Rows are points. The points of each table are mixes of a few directions, plus a little noise. Count the directions of each table, and those that both share. Where both have some left over, give the other angles between the two spaces (their principal angles), to ten degrees, smallest first.
In the rows, zero is written as 128.

First:
0: 135 154
1: 129 134
2: 136 161
3: 111  64
Second (5 x 2):
0: 140 174
1: 132 145
2: 130 135
3: 128 128
4: 110  58
Directions: first 1, second 1, shared 1

First (6 x 3):
0: 131 130 120
1: 100 115 191
2: 149 138  81
3: 141 135  98
4: 143 135  95
5: 104 116 184
Second:
0: 204 133 147
1: 113 127 124
2: 120 127 126
3:  75 124 115
Directions: first 1, second 1, shared 0; angles 80

First, 5 rows:
0: 140  82 145 137
1: 146  57 154 142
2: 111 193 104 115
3: 122 150 120 124
4: 120 158 117 122
Second (7 x 4):
0: 105 105 186 104
1: 154 131 114 154
2: 124 131 159 123
3: 119 173 165 120
4: 121 154  93 123
5: 109 124  96 111
6: 164  76  83 162
Directions: first 1, second 3, shared 1

First:
0: 150 195 130 138  99 121
1: 140 164 129 134 112 124
2:  93  45 117 153 171 140
3: 103  43 129 101 162 136
4: 142 174 128 140 109 124
5: 133 159 123 156 119 127
6: 145 169 132 121 108 122
7: 138 141 135 103 118 124
8: 109  62 129 106 154 134
Second (9 x 6):
0: 137  93 178 132 145 181
1:  93 138 126 118  96 140
2: 139 145 139 119 158 137
3: 138 171  77 146  85  66
4: 148 137  78 156  90  63
5: 139 119 120 147 104 114
6: 129 121 138 117 158 140
7: 128 128 163 125 136 168
8: 101 101 132  93 180 144
Directions: first 2, second 4, shared 1; angles 70

First, 9 rows:
0:  96 122  86  94 131 145 144 116
1: 158 165 150  72 119 137 132 116
2: 139 180 168 128 113 109 126 108
3: 131 105 163 179 125 108 110 139
4: 113 109  81 131 120 135 117 110
5: 118 147 123 141 179 133 182 189
6: 204  97 115 161 111 130  70 129
7:  90 109 128 132 159 133 164 163
8: 101 118 138 114  96 121 107  82
Second:
0: 178  55 153 115 155 147  51 104
1: 149 103 141 116 124 135 110 129
2: 146 115 142 111 106 132 130 143
3: 102 172 117 129  98 117 182 152
4: 117 127 116 147 163 127 107 103
5: 110 168 125 120  85 118 186 161
6:  94 155 102 159 165 120 130 104
Directions: first 5, second 2, shared 1; angles 60

First (7 x 9):
0: 175 165 115  87 138  88 145 141 159
1:  96 103 137 156 121 155 116 119 107
2: 183 171 113  80 140  82 148 143 164
3:  62  76 146 185 114 184 104 110  85
4: 102 108 135 150 122 149 119 121 111
5: 164 157 118  97 136  97 141 138 152
6: 113 116 132 141 125 140 123 124 118
Second (8 x 9):
0:  56  31 122 159 124 157 152 155 111
1: 146 133 105 110 133 141 131 127 122
2: 171 210 147 127 124 129  85  85 120
3: 180 163  93  87 138 133 132 123 128
4: 109 133 161 153 121 116 115 121 131
5:  90  80 119 152 123 172 125 126  98
6: 134 138 147 117 131  72 147 150 168
7: 137 136 132 118 130 104 138 138 146
Directions: first 1, second 3, shared 1

First:
0: 127 127 131 129 125 127 127 129 124 129 129
1: 118 116 167 147  92 112 117 151  73 144 137
2: 143 145  71 102 181 151 144  94 208 105 114
3: 129 129 124 126 132 130 129 126 134 126 127
4: 117 116 170 148  89 111 116 154  69 145 139
5: 125 125 138 132 119 124 125 134 115 131 130
6: 125 126 136 132 120 125 126 133 115 132 130
7: 117 116 171 148  89 111 116 153  69 145 138
8: 150 153  45  90 204 162 152  78 245  94 108
Second, 8 rows:
0: 128 133 129 127 133 129 123 129 129 129 130
1: 128 181 136  69 161 130  99 167  46 172 106
2: 128 127 130 166 140 134 111 105 200 105 159
3: 128 107 124 125 106 123 152 128 112 126 116
4: 127 115 128 183 134 134 116  94 225  93 167
5: 128 170 136 113 165 135  89 140 123 144 136
6: 128  79 119 144  84 120 173 115 131 111 117
7: 128 112 123  97 101 120 160 145  60 145  94
Directions: first 1, second 2, shared 0; angles 60

First, 10 rows:
0: 148 105 136 129 118 132 124 117 122 133 139 102
1: 119  86 141 165 129 113 138 114 104 128 127 123
2:  70 168 194 147 194  97 122  91  47 116 191 119
3: 160  79 117 139  98 135 133 127 141 136 114 109
4:  93 142 127 119 147 126 119 123 126 126 134 161
5: 169 169 143 104 126 138 123 135 127 126 148  79
6: 144 113  88 103  99 148 122 144 176 136  99 150
7: 173 158  97 102  99 147 133 164 174 128  98 117
8:  82 161 114  97 150 133 110 128 142 127 132 183
9: 120  99 123 176 122 108 155 137 120 123  96 137
Second, 10 rows:
0: 249 116 130 116  71 153 136 146 150 136 127  19
1: 108 130 127 130 138 124 127 125 125 127 128 146
2: 127 128 128 128 129 128 128 128 128 128 128 129
3: 161 125 128 125 112 135 131 133 134 130 128  98
4:  75 133 127 133 153 117 124 121 119 125 129 175
5: 103 130 128 130 140 123 126 124 124 126 128 151
6: 182 123 129 123 103 139 132 136 138 131 127  79
7:  38 137 127 137 171 109 122 115 112 123 129 209
8: 178 123 129 123 104 138 131 135 137 131 127  83
9:  59 135 127 135 161 114 124 118 116 123 129 191
Directions: first 4, second 1, shared 1

First (10 x 18):
0: 121  97 127 118  99  94 113 162 130 135 138 146 105 140 129 134 142 108
1: 101  84  99 140 112  84 153 176 123 147 150 154 105 101  61  63 105 119
2: 133 124 156 171  74  96  51 164 162 100 132 159 100 147 129 154 104 102
3: 111 129 126 128 124 139 141 129 139 153 150 156 158 111 145 143 153 133
4: 108 106 131 107 128 127 142 141 134 139 154 153 118 158  80 152 176 131
5: 163 187 148 135 164 181 116  66 124  96  91  80 151 138 169 153 110 149
6: 139 135 152 107 133 143 107 113 133 110 124 120 115 179 129 183 166 129
7: 121 112 123 112 106 112 126 144 129 152 138 145 138 117 179 143 151 113
8: 119 148 106 133 167 162 183  99 117 146 130 118 167  86 115  89 115 155
9: 166 159 111 130 172 144 150  85  89 101  72  48 124 104 145  66  60 141
Second, 8 rows:
0: 158 119 119  86 155 117 141 111  85 105  87  61  85 160 126 106 120 125
1: 101 137 136 167 103 138 116 143 167 149 165 189 167  99 130 148 135 131
2: 112 133 133 151 113 134 121 137 151 140 150 164 151 111 129 140 133 130
3: 124 129 129 134 124 129 126 130 133 131 133 137 134 124 128 131 129 128
4:  76 145 144 203  81 147 105 157 202 168 199 246 203  73 133 166 142 134
5: 153 120 121  93 150 119 139 114  93 109  94  72  93 154 126 110 121 125
6: 148 122 122 100 146 121 137 117 100 113 101  84 100 149 126 114 123 126
7: 154 120 120  92 151 119 139 114  91 109  93  71  91 155 126 109 121 125
Directions: first 5, second 1, shared 1

First, 10 rows:
0: 128 128 128 129 128 129 128 127 128 128 128 127 129 128 128 127 128 128 127 126
1: 137 126 126 147 116 145 131 113 121 126 136 112 152 136 135 118 127 117 117  93
2: 119 130 130 110 140 111 126 143 134 130 119 143 105 121 122 138 129 139 139 162
3: 117 130 130 105 143 107 125 147 136 131 117 147  99 119 120 140 129 142 142 170
4: 139 126 126 152 113 149 131 109 120 125 140 109 158 138 136 116 127 114 114  85
5: 123 129 130 116 136 117 126 138 132 129 122 138 113 123 124 134 129 135 135 149
6: 117 131 131 103 144 105 124 149 137 131 117 148  97 118 120 141 130 143 143 174
7: 124 129 129 120 133 121 126 135 131 129 124 135 118 125 126 132 128 132 133 143
8: 118 131 130 105 143 107 124 147 136 131 117 147  99 119 121 140 130 141 142 170
9: 159 120 121 195  86 188 138  74 105 120 159  73 212 155 150  94 124  89  88   7
Second (8 x 20):
0: 130 118 126 106 141  88 119 150 116 159 101 149  88 111 137 154 147 135 173 177
1: 133 132 128 154 112 162 135 105 130 109 149 105 167 143 127 106 117 116  95  76
2: 115 136 132 114 138 125 129 138 143 115 130 138 116 126 115 128 120 139 121 150
3: 129 131 129 140 121 147 132 116 131 116 140 117 148 136 126 116 121 123 109 102
4: 155 112 120 164 104 142 129 102  98 149 130 101 162 135 155 123 142 102 134  70
5: 122 130 130 116 136 119 127 137 134 127 124 138 114 124 123 133 127 135 133 149
6:  97 152 138 105 144 142 134 140 169  82 145 142 121 133  92 114  98 151  88 155
7: 143 111 122 125 128  99 121 136 103 166 105 134 108 116 149 150 152 122 171 145
Directions: first 1, second 2, shared 1
